Rows are points. Each copy is the shape, with its points in the same order, stretched, turned, moved and blurred by noise. Is it also mirrored, or only turned?
In the rows, 128 means zero.

Shape, 9 rows:
[[175 129 137]
 [124 144 111]
 [143 186 137]
 [112 127 119]
 [140 127 120]
 [ 95 124 123]
 [119 194 134]
 [184 123 133]
 [132 138 108]]
Copy 1:
[[137  76 183]
 [157 131 143]
 [169 142 204]
 [134 132 126]
 [142 107 146]
 [128 145 115]
 [174 162 195]
 [138  68 182]
 [152 121 145]]
Copy 1 is: only turned
Copy 2:
[[178  93 121]
 [141 137 145]
 [171 119 188]
 [120 129 133]
 [148 119 129]
 [102 131 142]
 [152 126 201]
 [187  93 115]
 [148 134 137]]
Copy 2 is: only turned
Copy 3, 9 rows:
[[161 164 137]
 [106 135 113]
 [ 94 162 158]
 [117 114 111]
 [133 139 116]
 [112  99 110]
 [ 72 146 157]
 [168 171 136]
 [114 142 111]]
Copy 3 is: only turned
Copy 4:
[[182 116  95]
 [127 156 113]
 [182 176 109]
 [111 142 128]
 [137 129 105]
 [108 148 140]
 [160 197 115]
 [185 106  89]
 [128 143 105]]
Copy 4 is: only turned

Shape (9 x 6):
[[153 144 141 147 175 182]
 [ 88 137 169 157 144 156]
 [ 92  96  90 117  97 147]
 [152 119 131 106  86 144]
 [ 48 103  93 167 106 125]
 [137 163 120 141 145 139]
 [129 106 109 141 173 128]
 [112 133  88 103 163 105]
 [ 79 133 135 170  75 101]]
Copy 1, 9 rows:
[[126 132 118 189 142 161]
 [ 78 129 148 170 106 140]
 [132 161 142 107  84 132]
 [114 162 120 107 134 161]
 [106 138 142 119  55  95]
 [119 139 117 152 153 120]
 [143 104 130 139 126 134]
 [152 121 152 118 151 105]
 [ 67 139 122 107  92 100]]
Copy 1 is: mirrored
Copy 2, 9 rows:
[[171  88 178 125 170 158]
 [ 92 101 174 136 185 144]
 [124 132  75 120 146 162]
 [148 131 131 128  94 175]
 [ 86 149  92 160 199 133]
 [162 144 166 131 160 137]
 [156  91 126 138 168 107]
 [154 128 107 101 162  92]
 [ 79 174 144 182 159 139]]
Copy 2 is: only turned
Copy 3:
[[126 170 156 187 121 108]
 [ 85 143 151 135 119 144]
 [141 123  85 123 147 169]
 [177 127 122 122 108 137]
 [ 84 110  65 102 150 161]
 [132 146 139 132 130  92]
 [128 112 134 170 155 112]
 [144 117 132 127 184 108]
 [ 94 100  91  71  98 133]]
Copy 3 is: only turned

Shape:
[[127 123 141 111 113 140 106 127]
 [113 125 157 123 126 149 180  84]
 [130 141 105 119 249 128 111 140]
 [132 135 148 115 132 154 159 136]
 [124 134 141 159 130 141 106 147]
 [ 91 126 109 129 109 129 117 145]
 [132 137  53 147 134 128 140 104]
 [114  94 147 128 111 154 102 113]
 [120  75  90 130 111 125 118 141]
 [126  97 143 113 137 120  98 136]
 [129 108 141 137 125 108 112 111]]
Copy 1 (11 x 8):
[[107 134 155 121 118 145 128 144]
 [114 164 135 146 143 150 183 106]
 [158  81 107 193 189  90  72 118]
 [143 135 149 139 145 160 162 130]
 [138 139 151 130 117 106 125 155]
 [103 127 135 104 127 121 144 174]
 [114 145  67 135 115 123 122 166]
 [ 89 137 160 139 107 128 148 139]
 [ 88  98 114 125  95 115 151 159]
 [106 102 145 130 119 124 123 123]
 [106 136 126 130 103 113 124 119]]
Copy 1 is: only turned
Copy 2, 11 rows:
[[129 140 120 109 112 137 123 116]
 [129 132 151 155 116 179 148  95]
 [161  97 129  88 234 161  97  74]
 [160 128 139 137 117 160 125 100]
 [138 145  99 139 135 125  99 108]
 [106 115 124 117 123 123  89 105]
 [122  85 130 131 143  99 144  68]
 [114 141  93 109 110 153 124 103]
 [110  67  81 107 119 133 120 103]
 [122 116 100  98 144 157 113 127]
 [102 119 106 128 146 137 128 130]]
Copy 2 is: mirrored

Shape, 12 rows:
[[155 155  80 138 144 129 111 144 100]
 [168 105 163 126  99 128 100 144 108]
 [165 162 155 157 132 156 114 107 117]
 [109  68  43 122  87 160 105 134 119]
 [148 120 128 130  88 112 114 150 138]
 [129 149 156 111 125 126  96 133 142]
 [167 120 159 144 165 149 234 146 114]
 [152 141 136 103  97 155 105 128 107]
 [ 81 148 114 137 181 133 126 126  96]
 [120 142 159 148 116 159 133 145 108]
 [157 132 141 126  90 124 148 144 111]
 [157 123  89 120 108  51 147 114 107]]
Copy 1, 12 rows:
[[139 123  77 113 153 118 112 163 105]
 [159 110 160 105 148 139 113 161 134]
 [146  97 115 161 139 156 127 176 147]
 [ 97 141 100  60 134 135  47 125 129]
 [147 139 140  97 120 120 123 154 129]
 [148 122 145 140 134  97 113 162 147]
 [ 91  40  99 110 147 130 217  93 128]
 [157  95 133 118 122 128  96 167 132]
 [ 90 101 106 159 170  93 114 118 106]
 [105  88 141 141 128 130 130 148 119]
 [145  99 132 105 113 132 142 135 114]
 [173 152  91 102 145 126 132  98 105]]
Copy 1 is: mirrored
Copy 2:
[[114 129  92 159 161 136  91 147  62]
 [125  90 136 188 114 159 136  84  92]
 [ 93 142 120 152 125 100 110  75  96]
 [149 147 104 174  83 212 123 172  92]
 [151  94 117 170 100 132 117 126 110]
 [103 109 128 130 132 125 108 120 142]
 [153 158 178 200 173  82 201  92 125]
 [131 124 133 143 115 148 115  92  85]
 [ 53 147 112 128 175 114 137 175 112]
 [ 93 132 160 153 112 111 139 115  98]
 [157 106 139 159 116 129 154 115  87]
 [181  84  48 158 153 134 154 150  88]]
Copy 2 is: only turned

Shape, 16 rows:
[[128 154 127 111 133 147  99 190 152 126 133 117]
 [155 173 160  96 155 152 107 169 183 117 115 115]
 [132 103  86 172 101 126 107 126 116 116  71 148]
 [176 141 115 129 154 133  98 180 157 138 138 131]
 [134 140 137 153 130 106 147 128  90 143 139  87]
 [154  95 111 166  78  96  88 134 127 160  77 112]
 [158 127 161 122 141 100 154 115 115 132 166  98]
 [141 103  84 107  99 110  99 136 117 120  94 104]
 [112 201 114 115 153  77 174  97 152 166 167 103]
 [124 100 170 124 124 111 144 117 130 134 134  95]
 [161 163 157 105 147 156  71 140 168 103 163 117]
 [121 163 115 102 134 159 148  91 136 184 147  93]
 [118 120 123 129 138 128  79 161 157 136 138 134]
 [123 160 174 121 147  98 124 103  95 147 148  77]
 [132 137 171  89 151 107 140  94  88 168 133 120]
 [112 156 126 109 197 112 156  75 128 174 139  65]]
Copy 1, 16 rows:
[[107 141 160 116  98 154 143 167 127 149 133  81]
 [100 173 194 111 112 149  88 161 139 133 114  89]
 [132  84  51 131  92 144 154 175 148 132  83 143]
 [143 113 152  90 102 154 115 192 131 143 142 102]
 [172 100 130 163 125  95 161 123 108 115 130 117]
 [155  84  81 119  56 108 143 167 133 162  73 161]
 [159 111 172 142 125 104 135 117  88  89 144 145]
 [111  76  89  97  77 113 140 123 116 136  97 119]
 [173 165 150 129 137  89 155  59 163 132 185 151]
 [122 112 172 157 116 107 151 122  99 101 112 160]
 [ 97 165 168 132  90 153  77 168  98 122 166 111]
 [138 115 153 169  96 133 128  51 153 140 169 122]
 [107 121 141 123  99 153 148 183 119 161 145 142]
 [151 128 156 183 142  88 130  91  84 131 138 136]
 [147 105 164 173 148 133 129  69  80 144 119 151]
 [139  93 168 168 174  76 119  52 151 133 168 152]]
Copy 1 is: only turned
Copy 2 (16 x 12):
[[114 165 154 102  82 123 146 158 115 121 138  93]
 [147 206 138  94 104 104 127 173 130 105 126  94]
 [119 103 118 153 111 196 163 116 129 125 116  95]
 [162 166 131 105  82 123 155 121 129 115 162  86]
 [107 140 152 159 114 125 124  93 101 172 126 136]
 [151 103 134 135  75 173 118  89 120 151  95  67]
 [140 134 155 146 118  84 110  89 107 149 133 152]
 [147  91 125 128  93 149 123 127  77 134 114  85]
 [100 176  57 132 102  59 132 111 115 162 130 161]
 [118 119 167 144 131  95 108 113 125 153 100 125]
 [135 172 155  79 108 117  96 134 127  89 152 114]
 [120 150  95 107 124  89  91 156 138 190 143 144]
 [113 134 143  86  96 126 148 126 137 112 138  85]
 [110 156 153 115 127 106  87  92  90 175 107 145]
 [151 128 137  96 128 103 116 114 103 187 105 164]
 [116 169  77 114 172  58 112 122 107 201 126 128]]
Copy 2 is: mirrored
Copy 3:
[[121 101 133 115 112 136 127 166 170 123 144 154]
 [125 106 151 117 119 132 136 130 212 103 133 178]
 [139 157  96 115 106 142  63 131 117 120  93 114]
 [122 109 161  99 139 132  91 135 160 114 158 153]
 [115 135 164 108 126 114 150 116 123 117  93  92]
 [171 144 151 107  84 109  61 121 138 159  87 107]
 [120 117 174 115 138 106 151  67 131 112 127 114]
 [169 116 102  87 107 123  88 123 154 136 120  98]
 [ 59 117 172  71 124 161 172  73 159 140 108 119]
 [137  95 147 150 109 101 148  77 136 125 100 110]
 [ 96 118 137 131 136 108 121  98 208 109 174 162]
 [109 131 144 144 164 166 164 104 165 158 121 117]
 [102  89 121 134 111 121  93 124 150 143 134 145]
 [103 134 157 111 136  85 172  81 156 130  86 110]
 [126 138 139 117 166  98 153  60 130 154  93 152]
 [ 89  99 163 116 173 132 163  71 163 132  70  90]]
Copy 3 is: mirrored

Shape, 16 rows:
[[134 111 127 100 117  97 121 170 177 165  90 133]
 [150 157 139 110 107  86 126 114 149  87 128 131]
 [147 130 107 143 125 135 143 131  58 109 107 134]
 [134 161 169 147 140 153 161 118 119  90 129 120]
 [121 109 136 142 178  84 102  89  56 155 152 106]
 [113 107 126 113 135 104 146 145 133 120 106 141]
 [103 136 156  90 125 119 140 115 127 138  99  40]
 [136 151 107 134 106  75 136 136 173 181 202 127]
 [ 92 144 125 144 151 175 100 125 140 114 133 133]
 [152 100  98 107 153 143 146 116  99 119 122 169]
 [102 159 112 102 148 132  81 158 140 112  87 162]
 [103 141 125 107 130 148 123 125 122 111 137 118]
 [120 106 186 114 108 124 115 138 123  80 120 115]
 [ 92 164 136  90 112  54 133 137 130 147  88 147]
 [132 137 128  97 178 130 132 152 115 109 168 141]
 [114 136  86 117 158 151 147 140 130  74 109 106]]
Copy 1:
[[137 141 142 109 140 140  86 141 164 163 114  54]
 [133  78 119 144 167 133  83 119 157 142 130 139]
 [115 105 157 163 117 116 157 121 109 128 197 129]
 [ 96  73 104 126  94  97  97 107 106 166 153 148]
 [131 106 149 155 175  93 173  76  99  69 150  97]
 [ 99 118 148 138 133 117 111 141 138 123 135 108]
 [117 106 126 108 163  40 129 156  92 170 155 122]
 [136 136 121  52 180 196  97  87 136 103 151 100]
 [120 170 106 116 102 143 145 101 130 122 121 160]
 [123 121 175 129 104 139 145 105 123 102 146 131]
 [152 193 128 134 102 140 106 114 167 119 116 113]
 [127 138 121 118 127 113 131 128 109 106 147 154]
 [134  82  98 174 125 112 117 176 104 120 113 119]
 [124 123 141 122 171  87  89 137 176 114 147  88]
 [153 145 138 134  81 137  83 108  86  80 130 121]
 [ 97 138 152 162 113 110 109 134 100 152 142 165]]
Copy 1 is: mirrored
Copy 2, 16 rows:
[[103 150 154 139 148 145 112 113  93  97 157 188]
 [156 159 147 168  95 117 130  89 151 131 118 135]
 [171 129  61 144 123 161 137 135 100 177  69 119]
 [167 152 131 136 102 139 178 164 156 134 112 101]
 [131 131 178  99 167 150 144  85 136 155  65  75]
 [130 132 128 130 113 172 113 108 115 106 121 135]
 [174 197 139 120 195 102 182 143 146  65 107 108]
 [ 50 109 197 193 139  90 115 100 165 124 100 168]
 [166  92 140  99 124 106 173 161 150 105 132 128]
 [147  99 109 138 104 144  94 130  80 140 105  89]
 [196 105 153 132 119 149 132 125 118 111 152 174]
 [172 118 131 124 129 104 142 152 149  97 107 120]
 [169 179 118  79  98 131 141 140 140  98 110 138]
 [150 156 170 178 143 187  90  64 169 114 147 153]
 [160 108 195 144  98 134 126 158 117 104  80 119]
 [187 107 101 146 106 121 172 150 100  95  88 117]]
Copy 2 is: only turned
Copy 3:
[[135 122 158 137 135 125  67  54 131 168  90 129]
 [153 160 184 101  73 147 135  93 130 130 118 142]
 [158 153 123 175 125 179 125 183 133 119 160 120]
 [134 149 145 119 103 120 132 184 175 138 144 130]
 [117 173  53 133 108 189 120 158 132  24 146  99]
 [159 140 153 136 116 111  80 116 133 122 110 112]
 [112 159  90 104  92 104  46 165 139 115  64 151]
 [123 129  93  48 146 128 129  40 103 124 126 150]
 [ 97 115 152 108 156 137 111 148 150 121 121 141]
 [188 125 135 165 118 182 118 158 146  87 142 119]
 [134 144 182 131 172 159 109 103 131 164  85 117]
 [123 133 136 102 126 139  91 149 129 112 114 136]
 [114 124 181 108  45 104  89 141 126 123 134 108]
 [151 183 125 100 136 112 124  84 110 153  69 111]
 [154 140 136  98 128 165  78 149 165 112 124 105]
 [154 150 166 145 133 142  54 170 159 127 127 141]]
Copy 3 is: only turned
